Every row gives one point. The ring and each string are closed loops that go straight from each point to the next, and from the last back to the first. Before rounding, they use only three directions, however many columns there are. Count how often each string passes through the ring. Passing back the other way cancels.
In the rows, zero is written as 128.

Ring (7 x 3):
[[140 163 119]
 [103 164  95]
 [ 64 127  97]
 [ 77  89 114]
 [110  76 134]
 [139  89 151]
 [157 136 149]]
String (16 x 3):
[[116 137 115]
 [ 91 163 144]
 [ 90 172 116]
 [ 81 159 121]
 [ 55 169  86]
 [ 70 142  57]
 [ 93 127  95]
 [ 81 133 123]
 [ 41 149 123]
 [ 47 154  79]
 [ 95 144  54]
 [109 135 100]
 [ 91 151 138]
 [102 186 116]
 [141 184  73]
 [141 150  80]]
Times through: 3

Ring (8 x 9):
[[136 139 133  69  67 143 142 160 119]
 [113 158 100  89  74 146 150 155 138]
 [ 91 166  77 121 107 153 151 133 155]
 [ 79 154 102 151 164 169 137  90 154]
 [ 94 132 124 152 186 167 124  78 142]
 [150  92 129 121 167 131 111 105 118]
 [172  84 132  95 136 117 112 130 108]
 [169 102 149  67  90 126 123 153 102]]
String (23 x 9):
[[107 145 102 119 124 151 139 123 142]
 [113 140  84 122 127 140 138 126 145]
 [ 87 150 159 125 149 185 132  92 132]
 [ 64 158 155 151 179 198 131  67 143]
 [ 61 150 132 177 213 192 125  50 152]
 [ 94 125  99 173 212 158 120  66 150]
 [135 107  69 142 170 120 122 109 143]
 [132 119 106 116 137 135 127 122 131]
 [119 121 159 117 154 162 121  99 120]
 [130 108 175 114 162 161 113  94 111]
 [138 106 168 105 148 153 115 106 110]
 [167  84 182  87 141 139 107 117  94]
 [222  55 129  60 102  83 107 166  89]
 [214  71 108  55  79  82 118 181  97]
 [180  99  91  74  84  98 129 171 116]
 [131 126 129  99 116 144 130 130 124]
 [121 134 166  91 111 165 131 123 116]
 [127 146 178  58  61 166 141 153 109]
 [124 161 138  55  35 154 153 175 121]
 [134 154  56  77  45 117 157 187 143]
 [126 149  55  97  76 121 151 166 147]
 [120 160   7 107  69 109 161 177 164]
 [121 142  57 114 105 125 145 146 149]]
Times through: 3

Ring (6 x 14):
[[ 99 118  99 160 184 212 119 139 141  66 126 171 173 124]
 [111 138 134 162 195 133 134 108 168 107 125 162 142 104]
 [138 157 134 148 164  61 131  89 161 164 145 142 131 105]
 [155 158  99 125 109  56 114 102 119 195 165 130 151 123]
 [140 141  82 118  96 116 108 127  93 169 151 143 175 132]
 [116 123  78 132 125 187 108 146  98 113 135 161 187 135]]
String (24 x 14):
[[135 148 114 124 118  86 123 111 115 177 133 149 154 114]
 [156 157  97 104  73  49 113 110  88 221 151 134 160 123]
 [153 150  81 106  71  79 106 121  81 204 156 135 172 132]
 [133 141  98 114  97 109 116 125  92 176 132 152 170 122]
 [132 134  80 106  78 134 108 140  70 171 133 154 185 132]
 [126 123  55 114  85 185  97 156  66 135 144 155 202 146]
 [123 124  61 141 132 193 100 145 106 102 159 150 189 145]
 [123 133  91 144 147 154 113 128 126 118 146 153 169 128]
 [117 132 105 137 143 150 120 128 120 126 127 161 167 120]
 [104 123 109 137 147 179 123 138 114 110 109 173 173 117]
 [118 132 102 146 155 153 119 125 132 116 136 157 164 122]
 [116 127  90 160 176 180 114 129 145  86 150 155 168 129]
 [113 133 117 143 157 144 126 122 133 123 121 164 159 113]
 [ 96 127 138 152 184 165 137 123 147  99  97 179 153 101]
 [ 94 128 143 172 220 170 139 115 178  74 108 176 143  99]
 [107 139 150 146 174 118 141 109 149 132  99 172 141  95]
 [122 140 119 141 151 119 126 114 135 139 129 157 153 112]
 [120 149 153 144 169  80 141  96 156 155 112 161 131  93]
 [133 164 166 152 182  30 146  74 181 175 127 148 111  87]
 [147 163 131 156 173  42 129  79 176 167 164 131 123 107]
 [149 158 111 152 159  63 119  90 161 161 173 129 137 119]
 [165 169 108 146 143  24 117  80 159 191 188 116 131 120]
 [151 156  98 141 137  70 114  99 141 169 174 129 147 125]
 [133 143 103 140 141 112 118 114 131 147 148 146 157 121]]
Times through: 2
String (12 x 14):
[[120 137 115 143 154 130 124 118 134 131 129 158 156 114]
 [121 140 118 165 191 130 125 106 169 107 147 151 145 114]
 [136 157 136 166 195  67 132  82 187 141 156 139 123 105]
 [146 154 105 155 163  80 117  95 161 148 175 131 141 122]
 [155 157  92 147 143  70 111  96 148 164 186 123 146 129]
 [174 165  77 126  97  36 102  96 119 208 198 111 153 136]
 [156 154  86  98  59  62 108 118  75 222 152 135 169 129]
 [126 138 107 117 106 117 121 127  96 167 120 159 168 117]
 [119 133 105 127 125 141 120 130 107 143 122 161 169 119]
 [ 99 115  96 129 131 205 118 152  94 104 104 178 187 123]
 [ 89 107  90 157 179 249 116 154 127  49 117 180 186 128]
 [104 127 119 148 169 168 128 128 136 103 113 171 162 112]]
Times through: 1

Ring (8 x 14):
[[134 143 140 146 159 122 132 126 137 114 121 120 113 127]
 [153 114 113 196 193 137 157 158 153 132 114 123 110 117]
 [150 117 105 212 198 144 150 153 156 139 125 125 105 109]
 [139 130 106 199 181 143 133 140 153 140 135 127 100 103]
 [131 131 103 136 120 132 132 154 149 140 119 136  90  97]
 [129 125 104  83  75 120 140 172 145 136  98 141  87  97]
 [125 134 120  64  68 111 136 160 138 124  96 137  93 108]
 [123 153 144 105 119 113 122 122 131 111 118 125 107 124]]
String (26 x 14):
[[136 130 115 147 141 129 138 149 146 131 117 130 100 109]
 [119 161 128 176 165 135 103 101 139 128 153 124 102 110]
 [124 140 102 147 124 136 119 140 148 143 133 136  88  93]
 [141  98  76  80  58 125 163 213 158 153  79 150  76  82]
 [140 109  96  91  81 122 158 192 151 140  86 141  87  97]
 [136 116 103  78  74 118 152 184 147 135  87 141  89 100]
 [124 151 130 140 140 125 118 121 138 123 131 126 103 114]
 [108 168 146  73  85 109 104 111 126 111 125 129 100 118]
 [111 165 151  63  82 105 109 115 124 106 118 128 103 123]
 [118 163 144 129 137 120 109 105 131 114 136 123 107 122]
 [106 185 169 105 128 109  92  77 118  97 143 118 114 135]
 [119 161 158  84 109 105 118 114 124 101 115 122 112 133]
 [123 152 151  79 103 105 127 127 127 104 107 124 110 130]
 [112 173 162  93 117 107 104  95 121 100 130 121 112 133]
 [116 165 147 119 130 117 108 104 129 111 134 123 107 123]
 [113 166 147  99 111 113 107 107 127 111 129 125 105 122]
 [121 134 126   7  21  97 140 172 132 118  78 141  90 110]
 [139 101  97  26  26 107 169 215 148 135  59 147  83  97]
 [129 117 100  35  30 110 150 194 145 136  78 147  81  94]
 [120 139 110  86  75 120 124 153 142 134 112 140  86  97]
 [141  99  77  82  60 125 162 211 158 152  81 149  77  83]
 [144 106  88 122 105 131 158 191 156 147  94 141  87  92]
 [129 143 123 154 149 130 124 129 142 127 130 127 102 112]
 [124 153 120 184 169 139 110 112 143 133 150 126 100 107]
 [128 145 119 174 163 136 119 123 144 132 139 126 101 108]
 [137 128 110 154 145 132 138 151 148 135 119 130  98 106]]
Times through: 2

Ring (10 x 14):
[[105 134 130  55 115 164 137  64 125  84 131 175 140 133]
 [ 96 120 118  58 124 184  97  81 119  91 100 156 157 140]
 [ 96 108 111  81 135 178  70 118 117 107  72 117 168 147]
 [102 106 114 121 143 144  72 159 122 131  65  81 164 151]
 [109 120 128 159 143  94 108 180 132 151  90  72 146 147]
 [118 135 142 173 137  60 148 179 140 155 120  79 127 141]
 [132 145 152 163 127  44 186 161 147 143 146  95 112 134]
 [139 146 154 140 119  55 198 139 147 125 155 111 108 131]
 [134 144 148  96 112  96 189  97 140  98 156 145 115 129]
 [123 142 142  73 111 126 173  76 134  88 150 164 123 129]]
String (31 x 14):
[[117 140 143 130 125  88 161 131 138 127 137 121 125 135]
 [137 126 138 128 126  88 154 149 139 120 116  90 129 139]
 [158 131 148 141 121  54 187 160 147 120 132  78 114 136]
 [160 148 161 148 115  30 223 149 153 122 164  97  97 129]
 [138 157 161 142 115  42 220 128 150 126 176 127  98 127]
 [117 151 150 129 120  79 182 118 141 126 158 138 115 131]
 [123 136 141 125 124  91 160 132 138 122 132 116 126 136]
 [142 125 139 133 127  81 156 157 140 121 114  82 127 139]
 [149 143 156 177 126  22 200 180 152 145 146  73 105 135]
 [128 158 162 198 129   7 207 179 153 165 165  90 100 133]
 [108 152 151 171 131  52 174 155 143 155 151 112 116 135]
 [109 137 139 140 131  90 146 143 136 137 127 112 131 138]
 [125 118 129 134 134 102 121 163 133 129  94  78 142 144]
 [122 104 121 157 146 100  89 200 130 147  63  41 155 152]
 [106  98 112 157 153 121  57 204 124 153  44  38 168 157]
 [ 91 107 112 135 148 142  60 169 120 144  60  77 168 153]
 [ 89 119 119 117 139 145  84 138 122 132  86 111 159 146]
 [ 99 124 125 110 133 136 107 127 126 123 101 120 149 142]
 [117 104 116 104 136 146  85 148 124 114  68  84 160 148]
 [110  81  97  90 145 188  28 160 113 110  21  61 186 158]
 [ 95  90  99  91 145 191  30 147 112 115  34  82 185 156]
 [ 79 117 114 103 139 166  70 124 117 126  82 124 165 147]
 [ 87 130 126 113 134 138 106 121 125 129 108 132 149 141]
 [ 93 131 129 120 134 128 113 127 127 130 111 126 146 141]
 [ 88 117 119 142 146 128  78 164 124 148  78  89 160 149]
 [101 105 117 176 155 103  65 212 126 166  54  38 163 156]
 [119 111 126 174 148  83  99 208 133 158  72  39 149 151]
 [137 110 129 165 142  76 116 205 137 146  77  35 143 149]
 [127 135 146 194 139  36 157 201 145 165 120  58 122 142]
 [120 159 161 203 132  10 200 181 151 171 163  92 102 133]
 [115 153 153 154 125  58 184 139 143 143 158 123 113 132]]
Times through: 4
